Rows are points. Each copy is the shape, with its points in the same order, turned, moved and blurred by noise. Some copies are also mirrored. Which?

Shape:
[[75,-51],
[-26,11],
[18,37],
[24,-47],
[25,42]]
Copy 1:
[[95,29],
[-14,-9],
[23,-44],
[47,36],
[29,-53]]
Copy 1 is: mirrored
Copy 2:
[[92,-15],
[-28,14],
[12,57],
[41,-37],
[19,61]]
Copy 2 is: only turned
Copy 3:
[[-29,87],
[-16,-22],
[27,1],
[-45,33],
[33,9]]
Copy 3 is: mirrored
Copy 4:
[[-62,61],
[45,-22],
[42,44],
[-29,9],
[50,32]]
Copy 4 is: mirrored

Shape:
[[21,-20,-66],
[18,9,27],
[10,21,59],
[7,-6,12],
[14,6,-90],
[26,-4,1],
[37,-10,-64],
[-16,-8,-1],
[12,-24,60]]
Copy 1:
[[-5,-73,-6],
[-17,32,6],
[0,58,6],
[7,1,11],
[1,-82,-44],
[-20,3,4],
[-22,-62,-21],
[25,-13,11],
[-4,45,42]]
Copy 1 is: mirrored
Copy 2:
[[28,-46,-60],
[-2,21,15],
[-8,31,40],
[16,2,9],
[30,-31,-87],
[-2,-7,6],
[3,-48,-66],
[34,-7,1],
[-5,4,70]]
Copy 2 is: mirrored
Copy 3:
[[40,-35,-69],
[-21,-21,9],
[-36,-6,38],
[2,-29,4],
[34,-12,-95],
[-10,-31,-11],
[18,-43,-78],
[23,-6,-1],
[-15,-38,48]]
Copy 3 is: mirrored

Shape:
[[-4,-70,-38,8,49,-51],
[21,40,50,8,-22,23],
[52,33,24,-9,13,18],
[6,18,16,-12,7,-33],
[-24,-39,-24,26,50,-2],
[7,12,25,-7,-4,26],
[-34,5,-39,-24,23,28],
[19,1,33,-24,12,15],
[-3,-58,-17,-5,13,-13],
[-20,0,-69,4,-7,40]]
Copy 1:
[[33,10,-22,-7,-95,-30],
[-15,-1,-11,40,55,37],
[12,-25,-12,4,46,7],
[17,12,21,28,6,0],
[-20,19,-39,-10,-58,-24],
[-9,6,-12,7,24,34],
[-15,52,-14,-38,-6,-4],
[0,-10,-1,-6,11,30],
[22,17,-26,-6,-58,18],
[2,77,-60,-27,4,2]]
Copy 1 is: only turned
Copy 2:
[[-74,4,9,-12,-52,-29],
[44,-7,-1,26,63,25],
[-4,-24,-7,8,68,34],
[-9,29,-15,5,31,4],
[-21,-26,1,-20,-26,-46],
[28,-12,1,-3,33,18],
[18,-21,-42,-49,-17,2],
[6,-5,14,-14,38,27],
[-28,0,17,-10,-41,3],
[21,-45,-56,-14,-42,11]]
Copy 2 is: mirrored
Copy 3:
[[-65,-35,19,-35,66,-36],
[49,23,11,7,-41,12],
[16,-5,15,17,-30,46],
[10,-4,-22,-15,3,8],
[-29,-20,30,13,50,-46],
[24,30,18,12,-8,9],
[-35,33,-3,49,33,-16],
[16,18,16,2,10,29],
[-39,10,33,-26,42,-19],
[-61,38,11,48,-5,-38]]
Copy 3 is: only turned
Copy 4:
[[-11,-70,-38,-41,-24,35],
[-28,53,28,61,7,4],
[-26,9,28,49,46,-1],
[-14,-14,30,33,-17,10],
[-6,-30,-49,-16,-12,-6],
[-9,29,14,22,8,-4],
[46,-6,-8,7,1,-31],
[-18,5,33,3,22,-3],
[7,-18,-15,-37,-2,33],
[74,3,-31,23,12,-6]]
Copy 4 is: only turned

Shape:
[[7,44,37,-40,-1,7,-20,-95],
[-40,-7,11,-60,35,-18,-28,4],
[15,-24,5,-9,37,6,36,-15],
[12,-28,-13,34,-16,-16,-25,3],
[-1,-22,-20,6,25,10,4,2],
[8,57,-13,7,29,0,-29,11],
[-7,-28,-20,15,-26,6,23,8],
[16,-28,-12,17,10,-9,-10,-1],
[16,-28,-21,8,37,6,-13,8],
[0,0,-6,6,-43,4,4,5],
[14,-9,0,-34,-9,-11,-2,9],
[-9,18,-5,-10,23,-36,-12,-4],
[-5,-31,52,-3,-49,8,18,-14]]
Copy 1:
[[0,67,49,-41,59,19,-4,13],
[-1,-35,33,-2,49,-31,-22,-41],
[2,-21,-8,-9,24,-3,-12,55],
[-3,0,-23,-21,-49,-12,-37,0],
[4,-29,-31,-10,2,-8,-20,8],
[20,16,-13,45,14,6,-5,-25],
[-20,-33,-21,-29,-38,-10,10,18],
[5,-11,-23,-10,-20,-17,-32,14],
[26,-25,-30,-9,0,-6,-34,14],
[-10,3,1,-20,-42,6,13,-4],
[16,-16,23,-19,-5,-20,2,0],
[0,11,3,16,14,-36,-16,-10],
[-31,-15,41,-44,-39,8,-5,33]]
Copy 1 is: mirrored
Copy 2:
[[19,-59,9,-61,-56,-3,-61,-18],
[0,-16,1,-26,15,-55,-26,55],
[36,-2,-28,-34,33,-13,3,-21],
[14,-30,4,29,1,5,42,-1],
[20,-6,-9,3,37,1,7,4],
[-10,24,51,-11,-6,9,-12,-3],
[5,-10,-46,9,12,19,32,3],
[24,-16,-3,12,16,-6,26,-8],
[34,-1,6,13,37,-8,10,-4],
[-4,-10,-30,6,-27,18,22,9],
[10,1,-24,1,-13,-33,1,9],
[-16,-10,22,-22,6,-25,6,1],
[37,-34,-54,-30,-41,6,37,23]]
Copy 2 is: only turned
Copy 3:
[[-42,5,-22,20,-26,-35,95,-41],
[-40,-29,-19,-46,-2,-62,-4,-8],
[0,-30,-26,12,35,3,-2,-24],
[42,9,-7,-18,-17,3,-1,25],
[6,-19,-8,7,5,-6,-22,4],
[-17,49,-21,20,-18,-41,-21,-6],
[13,-6,12,-5,25,16,1,38],
[30,-6,-21,-6,-5,3,-10,7],
[16,-16,-21,0,-10,-1,-33,-7],
[-2,23,10,-15,9,10,21,32],
[-22,3,-26,-33,9,4,7,8],
[-5,9,-37,-7,3,-50,1,9],
[11,0,27,-41,34,16,57,-4]]
Copy 3 is: only turned
